Each row of a before or after table is a point. The points were changed in one or more steps. Then noise was added and the rows were shuffled. The steps act on how far a point lies along the listed directions, d1 being the first. Name the steps. A step turns or swaps two directions, mirrors them in a line or flattens them onto one, adds a multiple of one to another, or multiplies one. Angles are multiples of 10 degrees, from the lower direction toward the higher: turns from -170 to 170, lines from 10 to 170 but not 90. Use the fewest steps. Two steps may share a direction if one is a turn and the other turns, adds or multiplies; they go together, in the order done. Otherwise the lowest direction goes first.
(in the rows, 128 means zero)

Directions:
(1): [172 156]
(2): [156  84]
Before:
[[125 183]
 [132 125]
 [131 174]
 [120 181]
 [189 148]
 [104 174]
 [166 143]
 [188 115]
 [154  82]
 [187 105]]
After:
[[176 156]
 [148 166]
 [102 164]
 [120 125]
 [ 71 151]
 [158 174]
 [ 86 180]
 [ 69 141]
 [166 163]
 [ 80 106]]
Steps: mirror d1 and d2 in the line at 140 degrees

Directions:
(1): [ 96 123  80  83]
(2): [167 178  92 133]
(3): [ 75 166 128 161]
(4): [125 165 171  81]
Before:
[[158 126 146 105]
 [128 113 130 133]
 [ 58  75  85 173]
 [153 144 123 168]
 [121 147 137  93]
 [141  60  82 148]
 [182  90  59 105]
 [156  93  30 106]
 [ 98 163 137 107]
 [123  70 126  70]
 [108 136 149 109]
 [133  90  54 143]
 [ 64 131 162 108]]
After (13 x 4):
[[125 115 124 124]
 [ 91 128 195 134]
 [150  60  94 158]
 [118 138 157 117]
 [116 147  83 133]
 [105  75 143 220]
 [125 165 167 131]
 [172  88 100 185]
 [208  90  92 132]
 [161  67 169 105]
 [140 147 159 111]
 [220  92 105 168]
 [140 127 126  85]]
Steps: mirror d1 and d3 in the line at 100 degrees

Directions:
(1): [134 140 171 195 134 152 135 193 157]
(2): [ 78 160 127  80 160 162  97 177  99]
(3): [ 95 171 157 103  97  78 111 124 191]
(4): [ 99 162 132 123  91 142 217 127 102]
(5): [188 197  79 126 102 149 112 138 134]
Before, 8 rows:
[[ 50  55 208 126 172 139 145 156  79]
 [108 177 124  93 124 121  57 187 141]
 [171  81 134 190 141 102 112 134 138]
 [ 77 183 183 142 120 104 167 171 162]
 [119 141 137  96 110  87 105 113 144]
 [108 132 147 137 138 126 167 142 158]
 [ 74 130 155 126 182 176 133 211 105]
 [ 48 209 140 119 111 179 209 216 131]]
After:
[[115 145 142 101 108  93 127 122 147]
 [ 82 108 143 117 188 166 105 195 108]
 [118 118 138 129 146 118 141 131 160]
 [ 54  48 198 115 181 134 131 153  75]
 [ 95 184 132  99 114 126  77 195 143]
 [168  89 138 193 132 106 132 140 139]
 [ 73 165 106  83 143 151 106 177 140]
 [100 152 164 116 145  82 111 150 159]]
Steps: flatten d1 and d4 onto the line at 150 degrees

Directions:
(1): [ 85 179 140 127 149 190 127 140  73 138  65 127]
(2): [ 79  54 200 148 131 139  86 153 140 122 121 123]
(3): [123 119 165  96  66 119 132  83  63 165 155 168]
(4): [130  82  70 119  85 147 123 168 122 198 108  87]
(5): [173  94 120 148 122 120 100  57 116 105  52 113]
Before, 12 rows:
[[158 102 122 105  27  76 148  64  85 182 194 186]
 [ 97 160 154 131 126 125 113 135 121 119 184 171]
 [ 77 134 150 121 124 147 149 138  92 133 144 154]
 [172 145 113 120 104 113 150  93 103 118 171 124]
 [ 99  49 156 149 136 104 116 163 113 173 146 167]
 [115 120 180  92  75 138 112  63  52 161 131 176]
 [149 214 146 151 183 122 112  82  96  75  73 138]
 [144 137 187 145 158  74 126  74 162  40 193 166]
 [163 177 131 148 150 146 138  73 118 109  96 129]
 [114  67 192 112  81 162 112  92  60 175 119 122]
 [ 91  90 180 121 126 116 119 143 185  98 177 153]
 [147 143  58 119 111  92 173 163 163 140 199 120]]
After (12 x 12):
[[ 78 117 121 125 121 155 148 166 103 153 127 127]
 [ 93  71 140 124 124 126 115 175 198 122 157 121]
 [154  74  57 162 146 112 112 178 217 122 133  60]
 [ 97  53 166 150 137  99 117 153 108 165 150 175]
 [116  55 171 117  80 168 110 109  67 190 114 107]
 [122  75 100  99  64 164 103 132  86 211  93 106]
 [165 158  94 153 145 159 136 105 134 136  78  98]
 [174 128  79 123 100 122 146 120 118 139 154  98]
 [150 174  72 159 174 144 106 142 128 122  39  78]
 [148 168 101 115 115  80 175 127 148 112 221 150]
 [ 97 129  93 139 121 143 108 186 145 160 154 119]
 [162  72  64 112  26  93 144 114 110 219 168 142]]
Steps: mirror d3 and d4 in the line at 30 degrees

Directions:
(1): [129 156 152 117 132 157 179 189  91 185  96 139 222 109 137 153 134 130]
(2): [140 136 187 122  94 173 116 163  86  86 159 142 103 150  39 157 159 103]
(3): [ 94  82  56 181 117 145 128 167 114 152 143 195 115 143 138 136 129  56]
(4): [109 142 135 117 207 168 183  88  62 124 162 100 109 155 149  85 127  89]
(5): [160 115 133 102 100 182 144  59 121 128  75 161 112 163 156 199  78 120]
Before:
[[150 140 123 133 134 150 150 125 104 178  98 154 170 121 154 161 100 127]
 [123 124 109 101 159 109 147 118 133 126 125 115 112 125 132  80 140 113]
 [197 192 209  89  93 111 118 114 151 121  81  85 172 111 111 173 129 225]
 [157 196 209  72 128 118 130 153 137 121 130  62 179 106  99  93 157 200]
 [108 136 107 132 135 121 153 159 125 152 126 132 172 102 144 133 128 129]
 [144 154 126 102  97 149 134 167 111 173  58 148 214 102 155 176 123 168]
 [ 98 131  87 143 164 114 133 127  93 109 189 127  92 126 117  67 153  95]
 [126 149 110 145 132 154 145 130  89 156  82 168 175 146 161 155 112 124]
 [121 150 166 103 150 128 158 151  91 100 172  87 116 132  91  79 164 132]
 [116 114 114 132 185 108 144 105 125 126 147  88 127 145 133  87 135 143]
 [166 181 220  63  69 149 113 140 130 112  99  74 168 106  88 161 108 203]
 [111 145 130 150 147  85 108 158 128 113 154 119 141  92 132  74 162 132]
 [171 166 199  85  77 111 110 153 141 115  95 102 170 101  63 145 121 184]
 [150 101  76 140  99 134 134 133 158 152 103 182 169 123 147 173 108 129]]
After (14 x 18):
[[107 135 106 143 132  89  97 146 120  86 196 122  82 112  77  71 169 119]
 [122 152 123 146 140 166 147 136  68 140 106 164 159 155 136 144 125 108]
 [140 149 117 104 113 177 160 160  84 186  56 163 218 115 171 182 113 141]
 [154 180 163  62 114 136 162 112 138 183  52  74 225  89 195 151  69 210]
 [120 135 124 154 111  81  90 171 150 120 133 143 150  88 128 104 156 140]
 [154  99  98 132 101 173 142 119 121 129 123 185 136 151 120 183 111 101]
 [145 183 142  89 135  97 157 163 166 200  76  89 248  81 189 102 124 210]
 [120 119  99 115 146 104 139 148 136 134 128 131 122 120 122  82 148 106]
 [111 130 110 137 119 132 146 170 120 145 129 148 166 108 127 148 131 118]
 [176 181 140  99 136 118 177 106 145 205  33 110 237  99 219 173  90 208]
 [171 162 158  79 103 108 147 116 153 167  46 106 210  93 150 151  79 193]
 [107 104  95 152 168  98 136 148 133 144 147 109 146 132 125  90 147 134]
 [140 141 127 137 145 163 160 135  81 174 118 156 164 130 142 151 108 105]
 [124 154 151 103 143  83 142 157 137 118 150  76 144 103 117  73 160 172]]
Steps: turn d2 and d3 by -60 degrees; add -0.7 times d2 to d1; turn d4 and d5 by -40 degrees

Directions:
(1): [143  71 137 137 195 147 116  93 136  95 130 125 114  53 161 140  86  60
 171 131 123 215 128 147  88 112  94  61 128 102  99 135]
(2): [180 203 126 109  93 120  81 139 117 116 110  90 136 122 143 199 102 146
  38 140 113 175 115 187 132 130  91  88 163 153 154 180]
(3): [116 162 113 101  79 142 101  32 177 120 143 137 124 139 108  49  87 139
 150 160 145 125  31 149 119  60 108 131 114 141 131 141]
(4): [185 147  50 156 176 121 194 121 133 140  87 137 137 120 125 172  82 190
 175 178 130 108 104 131 151 115 100 158 178  59 143 106]
(5): [ 91 100  82 135 158 133 184 175 162 151 177 133  90 179 191 107 101 165
  93 102 219 152 139 158 120 117  75 127 117 161 118 175]
Before, 13 rows:
[[132 181 117 143 105 107 148 175 120 152 107 131 129 166 125 164 140 177
   66 138 143 109 149 132 159 146 117 141 161 132 174 150]
 [121 144 131 131 119 111 148 141 134 134 131 130 129 141 127 119 145 167
  123 129 136 109 122 112 141 135 140 145 121 109 134 118]
 [114 130 110 118 106 119 134 130 107 147 138 143 135 155  75 103 174 151
  141 104 115  61 137 102 149 147 165 167 122 130 149  98]
 [100 115 107 133 151 133 187 126 158 145 137 151 128 171 113  90 153 166
  160 113 167  83 124 110 142 114 144 176 126 125  98 112]
 [129  73  82 150 200 142 186 147 143 154 134 144 110 145 170 132  89 141
  155 124 198 155 138 139 115 126  82 114 137 104 118 141]
 [105  91 126 146 158 119 148 124 161 120 152 118  98 116 157  95 118 127
  138 120 170 153 123 143 112 105  84 104 116 122 102 137]
 [107 130 121 112 116 138 116  72 160 125 135 161 134 113 115  91 115 121
  148 145 124 128  73 124 118  91 112 126 125 117 117 129]
 [140  92 127 153 157 133 132 139 127 115 125 131 119 100 136 123 117 115
  152 139 126 163 137 129 108 142 120  96 133 119 114 129]
 [133 162  87 122 107 109 134 108 142 131 126 130 132 155 128 119  95 181
  109 154 152 127 105 152 140 107  98 145 144 130 137 145]
 [111 160 144 102  72 123 103 120 132 139 133 122 131 168 106 104 155 153
   94 126 118  87 105 133 128 114 145 141 111 164 134 131]
 [ 70 116 142 115  88 137 155 125 139 134 139 153 112 160 125  77 150 161
  126 108 147  89 117 118 118 118 131 161  95 161 130 107]
 [130 111 135 128 162 150 119  70 130  97 127 134 126  88 122 121 105  82
  184 154 106 161 140 110 125 123 129 117 139 103 126 111]
 [144  97 164 124 154 115 121 157 102 119 135 106 116  98 150 162 128  99
   93 115 126 173 169 140 122 151 134 100 117 113 110 136]]
After, 13 rows:
[[101 159 126 100  82 134 102  86 155 135 139 156 138 141 105  89 133 140
  115 140 123 107  72 128 131  97 121 138 124 136 128 136]
 [ 99 144 167 111 108 122 127 190 120 139 147 119 132 180 131 147 196 143
   49  71 146 115 179 135 139 163 154 138 125 187 109 155]
 [122 144 148  94 110 161  71   4 160  87 142 129 122  91 115  73  82  75
  165 163 112 181  76 139 112  83 110  98 128 134 131 141]
 [124 142 152 133 121 108 141 184 111 135 128 119 130 142 137 153 167 157
   89 111 128 117 160 112 143 166 148 135 122 121 136 122]
 [135 166  96 124 104 101 143 157 116 142 119 126 139 174 129 148 126 195
   81 135 148 105 148 138 157 137 119 160 151 136 144 138]
 [145  73 132 126 180 130 137  73 142 109 137 127 109  75 144 107  75  96
  172 151 141 181 103 140 105  95 112  99 114  78  95 122]
 [122 129 142 124 113 105 121 216  64 147 135 118 139 155  91 173 215 137
   77  69  95  74 217  99 156 208 180 152 127 149 154 111]
 [141 147 115 170 157  96 185 235  87 159  95 130 132 155 135 212 164 175
   81 119 133 104 213 107 169 188 131 149 172 103 171 128]
 [123 113 119 113 139 153 107  93 160 130 157 122 104 141 173 102  70 110
   99 122 196 206  89 182  92  93  61  66 118 160 120 191]
 [118 132 127 135 119 109 168 199  93 164 114 133 137 184 105 152 192 181
  113 114 114  40 176  92 152 168 175 186 127 127 135  93]
 [ 99 115 129 130 126 122 123  83 185 113 159 116  95 117 150  62  99 129
  132 129 176 161  76 161 106  76  77  96 107 138 103 150]
 [136 109 127 131 130 144 100  75 158 101 137 132 115  95 136  82  84 102
  160 155 133 183  76 152  93  99  98  79 122 137 112 145]
 [ 70 114 156 124  93 125 165 198 103 146 129 144 118 171 130 123 189 166
   85  80 138  79 182 105 129 163 152 169 103 172 139 106]]
Steps: multiply d1 by 2; turn d1 and d3 by 50 degrees; swap d2 and d4

Directions:
(1): [210 169 150 189  78 184 208 129  84 116 139 128 122 154 108  78  88 125
 131  88 147 125 110 142 150 105 115 108 143 176  71 135 128 148 140 131
  86 122 135 246 178 137 108 156 171 124 162 141 138 142 182 174 110  91
 106 150 159  85 125 118  91 200 191 118]
(2): [182 142  86 103 197 112 129 149 133 130 160 143 168 119 126  97 184 223
 124 189 107 127 124 129 200  89 119 113 140  76 121 141 124 151 165 142
  94 104 150 148 112 122  70  90  97  94 173  73 134 148  65 217 151 105
 105 107 182 115  71 143 137 134  68  67]
(3): [126 143 176 110  45 119 114 111 116 165 160 132  99 101 136 102 183  88
 160  91 131 132  88  89 155  78 164 121  67  58 113 124  54 119 108 158
  95 148  63 113 120 122 216 173  90  99 172  99 130 163 150 149 170 182
 124  76  75  91  88 158 132 182 103 116]
(4): [163 162 156  77 115  94 184  80 106 172 126 158 181 181 111 219 104  97
 127 162 139 171  60 108 139  79 137  70 167 153 139 123 165 131  61 116
 165 121 156 108 142  77 150 158  82 140 200 120 171 114  90 111 199 103
 109 182 117 164 101 116 103  88 162 121]
Before (9 x 64):
[[161 128 127 140 113 137  96 144 129 137 167 125 104 100 130  73 162 172
  135 115 102 117 132 129 149 116 144 144  82  81 106 140  88 136 156 138
   85 115 100 154 135 134 135 124 106  79 142 103 111 162 154 183 110 138
  106  79 132  81  98 174 135 173  92  88]
 [185 128  73 147 197 132 151 134 112  97 128 129 163 159 110 125  93 200
  107 175 106 138 138 150 157 142  74 114 196 178 109 147 182 151 170 115
  111  98 172 173 132 118  38  84 168 129 130 117 130 124  92 165 120  47
   99 184 197 135 115 125 131 103 130  95]
 [130 102 110 167 164 140  82 165 142  97 137  94  83 100 138  60 178 153
  130 125 107  92 168 143 140 152 109 162 105  79 118 140  90 134 169 129
   91 138 111 139 109 171 118 119 152 119  76 123  98 150 138 145  80 144
  144  88 136  99 121 157 135 167  86 114]
 [166 158 167 145  70 160 180 118  93 136 135 133  97 137 119 101  98  76
  141  87 152 136  95 122 138  98 138 111 113 146  86 125 106 142 108 132
  125 116 109 168 148 110 163 168 142 114 164 136 144 127 157 146 125 130
  126 127 118  97 128 128 122 181 164 114]
 [179 160 183 191  44 169 203 142  91 126 158 128  72 116 117  39 120  90
  143  58 136 109 133 132 139 113 125 126  99 148  72 128  79 140 134 169
   65 139 109 238 163 162 152 178 162 133 153 144 136 161 207 180  99 141
  141 107 104  61 129 134 109 249 158 124]
 [155 145 126 157 114 156 123 158 121 103 134 108 111 108 135  63 152 146
  138 103 142  95 162 124 154 127 112 159  94  90 119 132  92 114 164 121
   85 138  99 169 125 159 121 139 156 104 133 109  93 154 165 184 103 138
  118  90 133  84 123 140 137 174 105 113]
 [174 157 152 147 121 134 198  89 113 139 100 128 155 162 101 162  60 108
  127 124 121 138 103 130 125 125 111  81 190 203 112 143 173 132  95 101
  149 104 169 164 154 111 120 142 146 137 152 144 132 116 149 126 148  77
  109 211 154 147 137 111  78 122 178 126]
 [ 92  92 109 150 120 122  79 157 163  97 125 122 110  83 121 102 152 136
  126 112 136 107 164 135 113 171 151 175 101 119 116 122  96 115 151 122
  117 125  95 129 120 146 110 113 137 118 102 135 106 127 139 116 110 137
  136  82 112 122 132 136 137 138 116 140]
 [175 157 142 164  93 166 200 108 100 126 131 140 143 179 113 135 107 105
  107 120 165 132 101 138 139 133 125 111 155 183  91 151 158 137 112 145
  121 123 140 194 160 134 119 165 171 157 155 143 144 122 172 120 124 108
  127 174 144 127 126 112  87 155 183 120]]
After (9 x 64):
[[131 129 158 132  62 119 143 109 127 134 127 142 130 127 102 157 119  81
  134 105 156 138 101 115 116 125 162 127 120 153 104 116 109 116  89 120
  134 126  98 144 147 113 152 164 114 128 166 139 142 121 147 102 159 124
  120 124  90 128 114 125 101 141 172 145]
 [135 115  86  97 201  91 129 106 127 122 110 136 175 166 115 199  89 159
  107 194 112 157 120 131 126 146  90 106 197 175 148 137 199 132 122 107
  161 107 172  90 112  91  79  93 130 145 131 120 140 105  64 105 153  67
  111 202 158 177 124 122 139  43 127 117]
 [ 77 103 120 103 149 117  76 143 151 125 128 122  90  90 146 108 157 114
  134 130 124 120 148 120 122 143 143 156  90  82 140 124  96 125 133 134
  149 122 100  60  88 121 155 114 117 109 103 119 115 119 103 118 111 170
  153  79 106 129 137 145 173 122  74 119]
 [124 114  94  96 211  89  91 129 169 135 124 126 156  97 130 125 164 196
  129 182  84 118 149 121 166 132 117 120 153  90 149 149 133 129 148 123
  131  97 155  82  85 126  97  81 100 102 125  88 105 133  74 168 152 116
  117 132 165 146 100 143 132  95  50  87]
 [ 90 106  88  90 182 100  81 133 163 134 137 142 147 121 143 145 198 161
  106 184 130 123 138 120 148 148 138 145 122  81 154 149 131 120 134 157
  139 125 126  64  85 137 121 108 110 135 122  93 120 127  85 118 141 158
  146 113 128 157 103 140 143  92  60  99]
 [ 23  89 156  76 123  67  69 128 167 156 127 127  85  80 151 154 175  69
  136 124 110 123 155 103  82 157 149 156  78  82 181 113  91 102  92 156
  159 152 100  15  80 135 201 138  83 152  93 134 128 123 118  72 138 206
  183  82  36 152 145 146 169 106  68 156]
 [129 131 177 136  88 118 146  95 111 143 111 117 104 164 121 182 106  38
  133 108 136 140  96 121  96 128 127 108 138 151 130 121 130 121  66 108
  155 151 123 110 140 120 192 188 128 157 124 157 143 119 151  60 141 137
  140 164  80 142 138 133 100 125 175 154]
 [ 90 128 154 111  94 117 115 116 128 130  98 114 120 137 135 175 111  63
  135 105 152 123 139 109  90 147 126 146 109 128 165 113 130  85  92  97
  163 152 103  79 117 128 175 166 131 144 120 146 109 117 158  79 137 155
  136 135  75 144 160 122 132  94 143 163]
 [ 91 101 147 141  90 132  95 115 139 131 112 115  94 129 127 159  82  83
  123  90 120 130 138 136  54 172 143 150 105 160 139 122 137 114 104 101
  160 130 113  97 145 124 166 146 129 135  85 167 114 116 182  63  93 141
  134 136  86 137 171 146 125 108 160 158]]
Steps: multiply d1 by -1; turn d3 and d4 by -130 degrees; turn d2 and d3 by -120 degrees
